Each point is reached from the start by the listed moves, each made once or not at all, plus a little noise. Say if it took an odd or an even number of moves. Then give how often each move was made.

Moves:
(1): [ -1 -30  15 -65   8   4]
(2): [ 18  28 -17 -11  29 -24]
(3): [-7 36 25 -6 35 58]
Start: [ -9  13 -24  -4   3   1]
Points:
[  1  46  -2 -85  74  42] -> odd (1, 1, 1)
[-14 -17 -12 -69  11   6] -> odd (1, 0, 0)
[-15  49  -2 -12  38  61] -> odd (0, 0, 1)

Moves:
(1): [ 22  52  11   0 -21 -10 -10  11]
(2): [  2   6 -23 -16  18 -19  23   9]
(3): [ 19 -22   2 -10  14 -16   8  -1]
(4): [ 8 10 -9 22 -2  2  4 -2]
(5): [ 47  25 -15 -17  42   5   4   7]
(6): [  2  10  -5 -12  -8   5   3 -13]
Start: [  3  27 -27   6 -14 -17   5  -6]
Points:
[ 81 121 -64  -5  24 -42  28  18] -> even (1, 1, 0, 1, 1, 0)
[ 51  62 -46 -19  22  -8  14 -14] -> even (0, 0, 0, 0, 1, 1)
[ 30  87 -43 -11 -13 -45  19  14] -> even (1, 1, 0, 0, 0, 0)
[  7  38 -32  -7 -20 -12   9 -20] -> odd (0, 0, 0, 0, 0, 1)

Moves:
(1): [ -7   5 -15 -19  -9 -17   0   0   9  14 -12  -7]
(2): [  5  24  -8  27   4  24 -39  15  27   9  12  28]
(3): [ 25 -15  22 -17   0 -13 -16  13   5   9  51 -11]
(4): [ -2  28 -32   3   7  -6  21   9   6 -10   2 -22]
(5): [  3 -28 -26 -12  -4  18  -7 -13  21   8   1  -5]
(6): [  2   7  -9   2 -13  20 -11 -35 -11  -4  28 -33]
(7): [ 17  27  -6 -40  35  23 -11 -26 -34  34   1   9]
(8): [-27  -8  -9   1 -32  28  14  14 -38  -5   8  22]
(9): [ -2  20  28 -21 -31  -5 -15 -23  27  -1   2   4]
Start: [ 11  -6   6  23 -14  22   0  13  -1  14  18  -7]
Points:
[ 48  18   1 -53  -2  36 -38 -34 -34  68  87 -49] -> even (1, 0, 1, 0, 0, 1, 1, 0, 0)
[-16  20 -43  29 -53  65  24   0 -44  -5  56 -39] -> odd (0, 0, 0, 1, 0, 1, 0, 1, 0)
[ 42  29 -18   6 -51  60 -65 -21  75  27 115 -45] -> even (0, 1, 1, 1, 1, 1, 0, 0, 1)
[ 23  57 -41 -22  -8  61 -32  37 -26  64  80  12] -> even (1, 1, 1, 1, 0, 0, 1, 1, 0)
[ 31  68 -37 -22  -4  76 -52 -29  45  55  36   7] -> odd (0, 1, 0, 1, 1, 0, 1, 0, 1)
[ 15  23 -27   6 -84  88 -53  -8  36  20 121 -26] -> odd (0, 1, 1, 1, 1, 1, 0, 1, 1)
